Each row is a point. The ring and each string are closed loops that go straight from each point to the next, and from the last back to the first. Before rounding, they use only three directions, however many columns there are. How many times does the string pass through the ring? Passing back the other way cancels.
In the rows, zero is written as 128.

Ring (9 x 4)
[[140 151 104 142]
 [150 164  95 127]
 [139 163 101  99]
 [126 153 113  86]
 [103 122 142  76]
 [ 91  94 164  89]
 [ 90  90 164 111]
 [ 98 102 148 133]
 [118 127 123 146]]
String (15 x 4)
[[ 70  96 156 120]
 [ 92 121 132 123]
 [101 132 124 119]
 [ 98 139 111 147]
 [148 153  97 167]
 [178 161  95 149]
 [169 155 106 124]
 [183 184  82 112]
 [142 182  86  93]
 [103 151 111 100]
 [ 98 144 120  85]
 [ 95 119 147  61]
 [108  85 179  63]
 [102  78 181  82]
 [ 83  56 198  95]]
Times through: 0
String (27 x 4)
[[104 113 146  98]
 [114  94 169  76]
 [106  95 171  56]
 [ 92 119 147  63]
 [ 89 135 129  77]
 [ 98 138 123  97]
 [115 133 129  96]
 [133 128 137  83]
 [122 137 131  64]
 [103 141 127  66]
 [107 131 137  62]
 [120 117 149  72]
 [116 115 147  85]
 [102 125 135 100]
 [ 86 124 135 100]
 [104 111 147  99]
 [109  82 176  92]
 [ 92  58 196  92]
 [ 76  61 191 102]
 [ 73 106 148 113]
 [ 97 125 131 113]
 [107 119 138 112]
 [107  79 174 109]
 [ 95  64 189 105]
 [ 80  67 187  99]
 [ 74 106 150 102]
 [ 87 118 139 103]]
Times through: 3

Ring (7 x 9)
[[183 157 199 168  90 101 116 136  90]
 [175 136 200 115 104  82 134 143 115]
 [121 127 147  74 112  96 157 162 134]
 [ 89 138 113  84 106 120 161 172 127]
 [ 87 142  60 126  90 140 140 147 128]
 [119 141  64 158  81 135 118 120 127]
 [163 155 139 184  80 120 107 121 100]]
String (22 x 9)
[[132 120 131  82 108  94 147 145 143]
 [118 109 133  42 119  84 165 158 157]
 [ 99 117 129  41 119  95 172 172 149]
 [118 120 102  85 104 103 146 142 148]
 [120 136 117 112  98 114 141 147 127]
 [ 99 152 121 119  97 130 149 168 109]
 [117 126  82 111  95 115 136 132 143]
 [ 93 128  40 117  90 133 135 131 147]
 [ 72 142   7 146  80 158 130 132 135]
 [ 98 151  65 155  82 146 128 139 116]
 [124 146 112 139  91 123 131 141 117]
 [123 133  78 136  88 123 125 124 135]
 [107 120  11 136  82 133 118 104 158]
 [ 77 141  15 143  81 154 130 132 135]
 [ 86 156  85 137  89 146 143 161 109]
 [116 148 122 128  95 124 140 154 113]
 [114 152 132 127  96 124 143 161 107]
 [109 126  96  93 102 112 147 146 142]
 [ 97 121 103  62 111 106 162 161 148]
 [ 89 129 148  42 121 102 180 191 133]
 [114 149 169  95 108 110 159 180 107]
 [127 139 148 104 103 106 147 157 120]]
Times through: 3
String (25 x 9)
[[140 134 141 113 100 102 137 143 126]
 [143 110 136  70 111  81 147 138 154]
 [123 109 136  45 118  82 162 155 157]
 [ 92 138 154  58 117 108 176 192 122]
 [ 93 156 151  99 106 124 164 189 102]
 [120 134 114 108  99 112 142 146 130]
 [ 91 127  78  87 102 121 152 153 144]
 [ 51 139  49  88 100 145 163 172 135]
 [ 44 162  61 120  92 163 160 184 108]
 [ 95 153  94 134  91 139 141 158 112]
 [120 147 116 135  92 124 135 148 114]
 [120 131  67 134  88 124 125 122 139]
 [120 128  26 156  78 134 110 100 147]
 [128 148  56 187  72 142 104 108 120]
 [133 167 132 180  81 136 120 144  89]
 [138 149 134 147  90 118 127 141 109]
 [158 139 122 156  86 110 113 117 121]
 [186 157 165 195  79 110 100 115  94]
 [196 184 234 216  80 113 104 142  55]
 [161 161 188 161  91 111 125 149  88]
 [150 143 152 136  95 106 129 140 113]
 [196 133 199 133  99  77 120 124 118]
 [205 135 238 120 106  66 128 137 110]
 [177 140 223 110 108  78 139 153 108]
 [144 149 184 120 102 103 143 161 103]]
Times through: 5
